Each row is a point. A path goes straight from each point to the next, and from the last back to the first. The post is the endless flat space through its rows: a point in 2 columns, a line in 3, a plane in 4, and so on, so that a path can go around it. Count how often the path circles the post. Going back the other way cancels.
In the rows, 128 means zero.

Post (2 x 3)
[[144 106 145]
 [102 154  95]]
Path (8 x 3)
[[102 114  66]
 [106 100 127]
 [127 113 195]
 [124  98 155]
 [ 93 107 131]
 [ 96 157 161]
 [165 143 139]
 [190 123 114]]
Times around: 1

Post (8 x 9)
[[119 141  65 162 103 119 135 110 106]
 [156  85  66 186  93 191 100 114 113]
 [146 118 156 178 110  81 165 125 157]
 [ 90 169  95 147 105 118  93  78 118]
 [120 116 153 123 179 140 151 140  70]
 [124 134 142 108 155 138 138 117 153]
 [125 120 152  90  72 153 134 148 172]
 [108 111 102 126 124 110 120 214 113]]
Path (11 x 9)
[[ 87 142 134 143 120 190 140  96 138]
 [101 160 164 163  83 162 165  73 134]
 [122 146  87 114 122 140 137 201  95]
 [164 105  99 107 131 138 137 154 165]
 [116  90  81 134 117 111 129 106 145]
 [ 82 136 126 154 144 133 155 102 107]
 [145 138 140 132  97 141 168  99 198]
 [136 152  83 174 102 127 131 173 161]
 [138 136 117 103  77 150 106 153 136]
 [116 138  53 100  89 130 118 133 147]
 [ 83  99 147 115 106 102 168 141 124]]
Times around: 2

Post (13 x 14)
[[136 109 119 135 151 148 163 173 155 133 128 115 125 163]
 [140 119 114 165 136 151 154 109 122 182 130  97  84  98]
 [145 153  70 135 117 142 138 129 143 156 128 159 122 129]
 [117 162 152 130  87 105 149 121  67 101  98  74 180 150]
 [121 118 183 110 134 163 170 152 154 108 177 108 167 148]
 [142 111 138 142 164 127  56  55 120 123 106 120 103  95]
 [ 98  82 145 126 146 141 171 141 115  46 155 125 104 132]
 [109 136 147 140 140 127  75  71  93 109 162  78 130 140]
 [128 108 109 117  82 138 108 129 140 105 124 114 126 149]
 [105 140 129 121 153 148 108 152  39 129 107 105 110 120]
 [115 119 148 145  66  72 146 117 163 140 158 139 136 144]
 [ 98 119 125 154 127  82  90 168 149  85 198 151 177  64]
 [140 151 164 187 150 144  84 138  76 108 155 124 130  90]]
Path (18 x 14)
[[143 139 106 127  88 138 127 101  61 117 148 111 154  98]
 [120 129 197 132 133  91 160 155 134 148 162 112 171 123]
 [142 139 126 128 139 126 162 137 118 165  76 108 114  89]
 [110 118 178 166 106  96 112 124 176 106 142 132 124  82]
 [ 75 108 178 159 168 107 158 114 119 123  99 112 150  85]
 [113 115 116 158 142 145 110 132 102  92 192 136 140 159]
 [ 80 133  99 169 146 152 123 129  52 131 186 110  71 123]
 [114  68 163 154 110 152 133 177 127 128 206  81 154 168]
 [136 114 114 138 189 115  89 114 130 137 145  99 142 101]
 [141 107 151 112  91 109  99 103 152  81 128  99 158 137]
 [150 121 106 149 150 128  44 148  64 117 147 114  88 107]
 [126 109 128 107 135 108  89  94  38  80  99 111 167 117]
 [128  83 138 152  41 125 120 110 151 107 168 138 152 141]
 [ 51 110 121  88  87 124 113  90 149 110 136 128 152 128]
 [100 130 147 135 145 130 150 105  93 115 136 147 151 107]
 [ 93 120 122 162  88 135 126 109  79 101 116 107 114 126]
 [ 90 149  90 179 118 156 122  93  80  90 165  95 107  81]
 [109  92 128 153  89 135 138 144  81 177 104  79 154 115]]
Times around: 1

Post (17 x 18)
[[113 172 153 151 142 173 126 141 128 138  87 129 139 156 114 162 134 126]
 [114 148 142 154 129 117 168 151  91  85 107 104 107 163  94  76  98 130]
 [113 145 176 116 132 110 153 118 176 133  82 122 175 148  95  89 120  75]
 [156 129 116 147 124 150  66 105 188 147  98 140 136 124 117 156 122 148]
 [151 120 130  99 133 127 113 101 142 127 186  86 137 147 102 119 150 101]
 [111 138 115 138 142  94 135  97 159 114 159 121 130 141 149 179 113 120]
 [172 163 155 137  61 128 142  94 161  72 126 163 123 147 118  79 100 121]
 [201 102 129 143 100 103 164 105  86 128 118 125 124 124 167 160 139 132]
 [149 121 174 105 152 112 123 249 103 129  84 138 103 149 155 129  88 152]
 [176 158 137 160 127 108 149 135 147  85 163 158 116  86 112  53 107  83]
 [158 126 157 129  73 160 121 101 190 141 164 124 114 132  77 128 138 155]
 [162 120 166 158 111 118 134 123  70 143 148 116 123 111 168 107 136 137]
 [ 82 117 101 128  85 133 142 160 121  96 139 123 173 155 128 133 113 127]
 [114 127 128 144 136 160 150 131 116 145 104  73  72 185 139 122 149 133]
 [183 177 142 158 127  75 119 171 124 146 129 116  76 125 130 100  85  82]
 [116 127 178 144 107 180 101 146 107  97 119 138 129  75 126 126 101 104]
 [120 183 158  92  90 164 162  98 128 162 107 121 140 126 106  98  70 134]]
Path (26 x 18)
[[148 164 133 104 156 118  98  62 148 109 149 124 127 160 120 140  89 129]
 [178 114 162 130 112 123  92 133 133  90 121 117 133 153 151 130  88 158]
 [166 121 178 152  63  90 144 167 222  68  81 146 118 131 104 125 114 105]
 [142 140 133 171 100 124 147 105 139 108  93 136  84 138 127 163 110 170]
 [120 131 146 108 136 134  92 169  65 136 112 108 118 144 104 157 132 122]
 [160  99 136 167 108  94 149 132 133 102 102 134 127 117  70 113 131 166]
 [139 168 128 165 105 162 115 121  98  99 108 147 116 147 113 147 109  85]
 [182 106 133 117 121 163  79 147 133 146 125 120 140 159 127 148 115 107]
 [151 138 157 110 101 166  92 157 134 101 142 118 189 131 140 108 126 113]
 [ 86 157 154  90 144 152 150 148 123 109 128 105 168 114 118  91 100 156]
 [ 94 196 168 169 175  84 122 121 146 126 118 150 115 142 125 126 115 105]
 [139 149 169 131 110 154 148 110  80  88 160 136 133 151 117 102 121  93]
 [154 155 121 150 167 122 155  73  87 117 120 114 132 119 112 118  78 144]
 [232 123 131 175  78 100 125 130 180 137 118 117 100 173 104 114 159 149]
 [101 110 101 137  90 118 184 115 152 112 102  83  85 133 126  97 119 137]
 [ 81 147 177 144 104 108 166 158 162 173  77 151 124 134 153 139 118 123]
 [166 141 150 144  97 140 146 137 133 179  91 145 126 161 119 107 123 129]
 [175 121 165 193 124  97 166 134 164 122 141 111  85 129 101 105 125 113]
 [151 109 121 149 102 100 143  69 163 136 155  96 175  92 151 142 111 151]
 [151 165 132 133  45 139  85 114 124  71 104 128 135 158 126 158 109 110]
 [123 167 120 154 104  89 136 108  81 127 135 150 111 132 130 126  85 139]
 [143 114 125 155  67 145  69 166 125  68 108 142  95 162 163 103 107 104]
 [170 144 184 125  87 119 103 129 199 114 179 117 120 171 116 109 115 116]
 [176 145 115 179 156 171 125 118 127 147 110 104 164  99 121 102 155 135]
 [142 138 107 128 107  82 173 136  97 113  87 109  84 118 167 164  91 131]
 [107 137 167 124 125 122 111 103 130 112 115 150  88 144 149 111 133 143]]
Times around: 5
